Every row gives one point. The points of each table are mixes of a few directions, plus a little noise. Count the directions of each table, and those that both share. Where both have some left over, give the other angles between the two spaces (their principal angles), to ten degrees, smallest first.

First (7 x 2):
[[-15   3]
 [-44   8]
 [ 58 -11]
 [ 52  -9]
 [-34   6]
 [-93  17]
 [ 75 -14]]
Second (5 x 2):
[[-15  18]
 [-59  71]
 [ -5   6]
 [ 51 -62]
 [ 28 -33]]
Directions: first 1, second 1, shared 0; angles 40

First (7 x 6):
[[-13 -26 -21 -27  14  55]
 [-18  -3 -17  45   8 -41]
 [ 37  -5  69  51  54  21]
 [-95 -37 -59  66  -6 -50]
 [  8  -2 -27 -77 -19  52]
 [ 33  38  71 -51 -50  -3]
 [ 50  34 -16  -9   0 -33]]
Second (8 x 6):
[[ -24   -2    7  -43  -13  -23]
 [  25   -1   54   35  -33   19]
 [  52  -14    9   45    7   -4]
 [ -18   95   21   39   10   37]
 [  40   13    6   65   12   27]
 [ -23  -43  -43  -35    8    1]
 [ -39   13  -21 -120   15 -121]
 [ -13  -61  -33   13   -6   64]]
Directions: first 4, second 4, shared 2; angles 50, 90

First (9 x 9):
[[-15 -20 -20  36  80 -14  -7  10 -83]
 [ -8  77 -27 -76 -22   2 -15  13 109]
 [ 29  20  50  20  47  -7  33 -18 -37]
 [ 13   9  20 -26 -44  22  78 -29  24]
 [ 42  36  74   0  55 -82 -46 -19 -11]
 [-61 -91 -94   1 -79  24 -15  18  -7]
 [-47 -42 -76  -7 -29  22  -3  18  -3]
 [ 43   6  73  34   6 -32 -61  -2  -1]
 [  5   7   1  17 -14  64  36   8   8]]
Second (7 x 9):
[[-45  34 -21 -14 -51  50 -49   8  78]
 [ 20  13  64  82 -35  96 -53  20  27]
 [ 48 -31  32  28  43 -32  38  -4 -71]
 [ 36 -17 -65 -62   4 -49  29  40  20]
 [-28  -6  -6 -23  34 -54  33 -41 -47]
 [-89  28 -43 -58  -9 -28  -4 -46  24]
 [ 58 -21  39  47  13  17   6  22 -29]]
Directions: first 5, second 3, shared 2; angles 90

First (11 x 14):
[[ -1 -12 -54 -25  -3  31  -6 -89  33 -20 -59  21   6   3]
 [-59  38  -5 -12 -35 -64  21  93  17  18  34  10 -80  28]
 [ -8  11  18 -14  27  51  14 -23 -50 -33  48  29  80 -41]
 [ 37 -11  33   8  24  22 -10  -8 -23  -6  28  -4  40 -11]
 [-34   9  47  66 -13 -58  20 121 -48  48  15 -62 -13 -20]
 [  5   2  35  18  12   1   4  35 -34   4  34 -13  26 -16]
 [-64  11 -37  15 -30 -31  23  24   5  19 -49 -15 -31  -4]
 [ 56 -25 -35 -29  -1  11 -34 -79  71  -9 -47  15 -40  44]
 [ 66 -33 -15  -6   2   2 -36 -56  57   5 -45  -8 -36  39]
 [ 10  -1 -30 -46  20  64  -4 -96   5 -47   0  51  51 -13]
 [-10  11  42  28  -1 -29  10  78 -32  21  41 -24  -3  -9]]
Second (11 x 14):
[[-76  16 -34  37  -9  -9  39  21 -30   8 -78 -26  26 -55]
 [-67  36 -62  37  11   1  20   0 -18  13 -87  -1   2 -49]
 [ 53 -12  61  -7  17   8 -10  25 -15 -11  68  -2  26   6]
 [ -2 -41  -8 -77 -58   7  -1 -68  44 -22  48  23 -19  66]
 [ 52  25  25  53  49 -24 -24  67   0  24 -18 -18 -28 -15]
 [ -4 -39   0 -49 -32  45 -11 -95 -10 -13  68  22  32  36]
 [-11 -51  27 -60 -63  -2  22 -27  16 -25  51  -7  17  42]
 [-18  16 -22  52  12 -22   0  31  -6  29 -68 -28 -20 -25]
 [ 18  13  -4  69  36  -6 -25  21 -22  42 -40 -29 -13 -22]
 [ 79  44  42   8  65 -21 -20  86  23 -13  25  23 -31  -7]
 [-25  -7 -25 -63 -28  25  10 -60  18 -32  31  41   8  23]]
Directions: first 4, second 5, shared 3; angles 50

First (10 x 20):
[[ -29   16   -6    8   -4   -2   -5   -7  -30  -37    4  -51   41    5
   -19  -39   17  -21   31  -14]
 [ -29   29   13  -10  -22  -15   11  -12   10  -41  -40  -12   10   22
   -48  -37   23  -32   38  -13]
 [  43   24   16   27   12   29   11   32  -36   53   34   21  -35  -19
    48    0   -4   58   -6   -5]
 [ -31   56  -83  -34   21   -7   50   34  -21  -25  -25  111  -25    7
    46   -9    9  -11   12  -40]
 [  57  -39   55   13  -28  -62   -8  -24   29   -5    4  -60   15   33
   -35  -19  -22   12   -7   11]
 [  37  -99   15   -3    4  -53  -34  -25   16   28   41  -48   48    4
    19   73  -61   -8  -56   30]
 [  29  -15 -121  -21   37  -28   23   22   21  -32   14   92  -35    2
    67  -15  -14   29  -56  -13]
 [ -15   24   54   -2  -36   13    0  -23   54  -22  -57  -13  -30   15
   -82  -34   35  -17   32   10]
 [   1   10   79   12  -16   38   -8    0    1   58   -8  -10  -20  -15
   -19   37    2    7   15   17]
 [ -63   -5  -21   10   30   86  -39    3  -43   22   33  -30   30  -56
    23   42   15  -18   -3   16]]
Second (10 x 20):
[[  31   27   35    8  -25  -14   22    6  -15   31  -35   30   -7  -41
    10    5   -2  -15  -29    2]
 [ -59  -36  -59  -41   36   18  -28  -31    0  -50    5  -49  -11   49
    -6  -14   35    2   43   11]
 [  -9  -50  -61  -54  -38    6   17  -28    2  -12   14  -31    8   48
   -36  -32    7   25   45   27]
 [  -1   62   11   38   53    7  -26   32   27  -23   52   68    4 -102
    22    0   -6  -13  -66   18]
 [  56  -27  -28  -32  -80  -23   52    8   15   27   74   27   39   15
   -45  -31  -52   51   20   34]
 [ -18  -12  -34  -27   14   -3   -6   -7    7  -25   40   -2    5   12
    -7  -14    1   13   19   20]
 [  20  -16  -22   10  -41   25   12    3   21    9    7    0   14   -9
   -30  -20   -9   14  -10    7]
 [  33   54  104   57   24  -40    3   36  -22   45  -24   33   -5  -22
    48   55  -29  -22  -31  -46]
 [ -81  -24   -4   42   82   54  -72  -15    6  -44  -62  -88  -28   61
    21   31   50  -31   19  -59]
 [  27   22   58    1  -24  -29   27   -3  -40   44  -72   10  -18  -10
    24   22    4  -24  -10  -15]]
Directions: first 6, second 5, shared 1; angles 60, 60, 60, 70

First (10 x 32):
[[ -27   11  -17    6    6   18  -16   -4  -49  -23  -25    2  -25   31
   -12   23  -16   16  -29  -54  -15  -12   25   17  -42   12    8    1
   -10    4    5   27]
 [ -22    8  -14    5    5   16  -13   -3  -40  -18  -21    4  -21   27
   -10   20  -14   14  -25  -45  -12  -11   21   15  -36   10    8    3
    -8    4    3   23]
 [  30    0   21   -9  -14  -32   14    7   55   16   33  -20   31  -48
    16  -37   24  -26   42   70   22   19  -30  -30   62  -20  -23  -21
    13  -10    0  -40]
 [  31  -75   10    1   30   35   40  -11   59   76    5   84   19   22
     2   24  -12   21   -8   20  -10  -11  -28   33  -23   21   55   93
     4   23  -30   13]
 [  23    0   16   -7  -10  -25   11    6   43   13   25  -15   24  -36
    13  -28   18  -20   32   54   17   15  -23  -23   48  -15  -17  -16
    10   -7    0  -31]
 [  38  -10   24  -10  -12  -31   21    7   70   29   37  -11   37  -50
    19  -37   25  -26   46   81   23   20  -37  -29   65  -20  -18  -10
    15   -8   -4  -43]
 [ -13   -2   -9    4    7   16   -5   -4  -23   -5  -15   12  -14   22
    -8   18  -12   13  -20  -32  -10   -9   13   15  -29   10   12   12
    -6    5   -1   19]
 [ -43  -28  -34   16   36   71  -10  -17  -78   -2  -58   67  -50   94
   -29   75  -48   55  -80 -120  -44  -39   43   66 -121   45   61   71
   -22   26  -10   78]
 [  16   14   12   -6  -15  -29    2    7   28   -2   22  -29   19  -37
    11  -30   19  -22   31   46   18   16  -16  -27   48  -18  -26  -32
     8  -11    5  -31]
 [ -33   83  -11   -1  -32  -39  -43   12  -64  -83   -5  -93  -20  -25
    -2  -27   13  -24   10  -21   12   13   30  -37   27  -24  -61 -103
    -4  -26   33  -15]]
Second (8 x 32):
[[ -14   42   13   61   12   -3   16   19   -6  -24  -22   26  -47  -12
   -41    7  -32  -17  -37  -26    8    4   41   30  -14    1   17  -57
   -22    1  -12   10]
 [  -1  -82   15 -119  -16   37  -56  -36   57   19   -1    5    4   28
    59  -17    5   -1    3   34  -17   -2  -65  -59   -3   28  -10   41
     5   24   15  -64]
 [  51   32   -1   46    2  -40   49   31  -10   10   46  -56   74  -56
     3   -2   23   15   58   22   -8  -17  -13    0   33  -36  -53    7
     8  -13  -18   39]
 [ -14   26   -5   39    6   -4   10    7  -22  -11  -13   14  -24    3
   -27    8   -9   -4  -19  -21    9    6   32   25   -8   -2   19  -22
    -6   -6   -2   16]
 [  31   24   12   34    4  -21   29   24    8    0   22  -26   31  -42
    -4   -3   -1    1   23   12   -7  -12   -6   -1   16  -19  -35  -16
    -5   -2  -16   16]
 [ -36  -12  -85   -9  -11  -10   -3  -34 -104   23    8  -12   35   75
     1   20   70   41   30  -24   26   21   32   36    4  -10   57  101
    55  -43   39   56]
 [  24   32   64   41   13    0   16   36   66  -26  -10   13  -36  -63
   -20  -10  -59  -33  -31    6  -15  -14   -4  -10   -6    3  -37  -94
   -47   28  -34  -28]
 [ -41  -64  -12  -92  -12   42  -60  -46   12    9  -28   36  -37   68
    29   -2    4   -1  -28   -2    2   15  -18  -23  -21   35   41   39
    10   11   27  -45]]
Directions: first 2, second 3, shared 0; angles 40, 70

First (11 x 32):
[[   3    2   33  -15   10  -22   16   -7   14  -14   28   -6   10   28
    -6   13  -21  -23  -18   23   17   18    7  -11   15    7   -9   36
     0   -5   14  -32]
 [ -11   -8 -109   49  -33   73  -53   22  -46   47  -94   19  -33  -92
    22  -43   71   77   61  -75  -55  -60  -23   37  -50  -23   27 -121
     1   16  -46  105]
 [   0    0    1   -1    0   -1    1   -1    0    0    1    0    0    1
     0    1   -1   -1   -1    1    0    0    1   -1    1    0   -1    2
     0    0    1   -1]
 [   5    3   51  -23   15  -34   25  -10   21  -22   44   -9   15   43
   -10   20  -34  -36  -29   35   26   28   11  -17   23   11  -13   57
    -1   -7   22  -50]
 [   5    3   49  -22   15  -33   24  -10   21  -21   42   -9   15   41
   -10   19  -32  -35  -28   33   24   27   10  -16   23   11  -12   54
    -1   -7   21  -47]
 [  -1    0   -6    3   -1    4   -3    1   -2    3   -5    1   -2   -5
     1   -2    4    4    3   -4   -3   -3   -2    2   -3   -1    2   -6
     0    1   -2    6]
 [   4    3   46  -21   14  -32   23   -9   20  -21   40   -8   15   40
    -9   19  -31  -33  -26   32   23   26   10  -15   22   10  -12   52
    -1   -7   20  -45]
 [  -9   -7  -95   42  -29   63  -46   19  -40   41  -82   17  -29  -79
    19  -38   62   67   53  -65  -48  -52  -20   32  -43  -20   24 -104
     1   14  -40   92]
 [   1    1    7   -3    2   -5    3   -1    3   -3    5   -1    2    5
    -2    3   -5   -5   -4    5    3    4    1   -2    3    1   -1    8
    -1   -1    3   -6]
 [   1    1   11   -5    3   -7    5   -2    4   -4    9   -2    3    9
    -2    4   -7   -7   -6    7    5    6    2   -3    5    2   -3   11
     0   -1    4  -10]
 [   1    1   12   -5    3   -8    6   -2    5   -5   10   -2    3   10
    -2    5   -8   -9   -7    8    6    6    3   -4    5    3   -3   13
     0   -2    5  -11]]
Second (8 x 32):
[[   2    2   22  -10    7  -15   11   -5    9  -10   19   -4    6   19
    -4    9  -14  -16  -13   16   12   12    5   -8   10    5   -6   25
     0   -3    9  -22]
 [  -3   -2  -29   13   -9   20  -14    6  -12   13  -26    5   -9  -25
     6  -12   19   20   17  -20  -15  -16   -6   10  -14   -6    8  -33
     0    4  -12   29]
 [   2    2   18   -8    5  -12    9   -4    7   -7   15   -3    5   15
    -4    7  -12  -12  -10   12    9    9    4   -6    8    4   -4   20
     0   -3    8  -17]
 [  -9   -7  -94   42  -29   63  -45   19  -39   41  -81   17  -28  -79
    19  -38   61   66   53  -65  -48  -52  -20   31  -43  -20   24 -104
     1   13  -39   91]
 [  10    7   98  -44   30  -66   48  -20   42  -43   85  -17   29   83
   -20   39  -64  -69  -55   68   49   54   21  -33   45   21  -25  108
    -2  -14   41  -95]
 [  -2   -2  -27   12   -8   18  -13    5  -11   11  -23    5   -8  -23
     5  -11   18   19   15  -19  -14  -15   -6    9  -12   -6    7  -30
     0    4  -11   26]
 [  -1    0   -9    4   -3    6   -4    2   -4    4   -8    2   -3   -8
     2   -3    6    6    6   -7   -5   -5   -2    3   -4   -2    2  -10
     0    1   -4    9]
 [   2    1   22  -10    7  -15   11   -4    9   -9   19   -4    7   18
    -4    9  -14  -15  -13   15   11   12    5   -8   10    5   -5   24
    -1   -3    9  -21]]
Directions: first 1, second 1, shared 1

First (11 x 32):
[[ -34   -3   27   76   35   38   40  -69  -50   51   23   33   -6    2
   -33  -38  -58   -9  -36   39  -61   18   -5  -12   34  -49   -3   38
   -23    8    4   27]
 [  45    4  -36 -102  -47  -51  -54   91   66  -68  -31  -45    8   -3
    45   51   76   11   47  -52   81  -23    8   15  -46   66    5  -51
    30  -10   -6  -36]
 [  36    3  -29  -81  -38  -40  -43   73   53  -55  -25  -36    5   -2
    36   40   62   10   38  -41   65  -19    6   12  -37   52    3  -41
    24   -8   -4  -29]
 [  15    1  -12  -34  -16  -16  -18   31   22  -23  -10  -15    2   -1
    16   17   26    4   15  -17   27   -8    3    5  -15   22    1  -17
    11   -3   -3  -11]
 [  43    3  -34  -95  -44  -48  -51   87   62  -64  -29  -42    7   -2
    43   48   73   12   44  -49   76  -22    7   15  -43   62    5  -49
    28  -10   -5  -35]
 [ -44   -4   35   97   45   49   52  -88  -64   65   30   43   -7    2
   -43  -48  -74  -12  -45   50  -77   23   -7  -15   44  -63   -4   49
   -29   10    6   34]
 [ -55   -5   43  121   57   60   64 -109  -79   82   37   54   -8    3
   -55  -60  -92  -15  -57   62  -97   27   -9  -18   56  -78   -6   61
   -35   12    8   43]
 [  -3    0    3    8    4    4    4   -8   -6    5    2    4    0    0
    -3   -4   -6   -1   -4    4   -7    2   -1   -2    5   -5    0    4
    -2    1    1    3]
 [  32    3  -26  -71  -34  -36  -38   65   47  -49  -21  -32    5   -2
    33   36   55    9   34  -37   57  -17    6   11  -32   47    3  -36
    22   -7   -5  -25]
 [ -25   -2   20   57   26   29   30  -51  -37   38   17   25   -4    2
   -26  -28  -43   -7  -27   29  -45   13   -5   -9   26  -38   -3   28
   -17    5    3   20]
 [ -11   -1    9   24   11   12   13  -21  -15   16    7   11   -1    1
   -11  -12  -18   -3  -11   12  -19    5   -2   -4   10  -16   -1   12
    -7    2    1    8]]
Second (10 x 32):
[[ -9   7 -20 -25   9 -15  -9  11 -28  -8  57   9  80  47 -97 -52  35 -18
    8 -52   8 -47   3  36 -22 -56  25  31   8  -7  50  31]
 [-54  -1  32 102  48  18  67 -40 -40  23 -52   1 -56 -61  83  86 -21  37
  -20  53 -49  46 -75 -12  68  13 -55   4 -58   7 -92 -21]
 [-17  59  30  17 -20  25 -28 114 -61 -52  -6   0  36  42  60  78   1 -38
   -7 -82  52 -78 -52  80  52  49 -79 -33  53   2 -71 -61]
 [ 14 -42 -23 -16  13 -18  16 -76  43  35   8   0 -21 -26 -45 -58   2  25
    6  54 -35  53  39 -54 -39 -35  56  24 -34  -3  52  43]
 [ 51 -31 -15 -52 -30  -7 -24 -34  78  14 -16  -9 -54 -21  10 -41 -18   9
    8  48   1  47  70 -59 -46  21  48 -17   8   0  44  11]
 [-17 -21 -24   2  33 -20  27 -55  -8  25  36   8  38   2 -89 -56  25  14
    5  10 -33  11   3 -10 -23 -67  41  45 -35  -5  48  50]
 [ 23  16   2 -35 -32   5 -39  50  11 -24   3  -4   8  26  14   2  -2 -23
    4 -31  36 -29  19  17  -8  28  -5 -24  40  -1   4 -20]
 [ 12  10   4 -14 -19   6 -19  30   4 -14  -5  -2  -3  10  19  10  -5 -12
    0 -15  20 -15   7   9   1  21 -10 -17  22   1  -7 -17]
 [ 46 -15 -18 -64 -35  -9 -37   0  54  -2   8  -6 -10  11 -21 -50  -3  -9
   10   7  18   8  62 -27 -47   9  43 -12  25  -2  53  10]
 [-51  18  30  83  35  17  45   3 -56   2 -33   2 -17 -28  64  81 -11  16
  -16   8 -23   5 -75  21  65  13 -63   0 -31   5 -85 -28]]
Directions: first 1, second 3, shared 0; angles 40
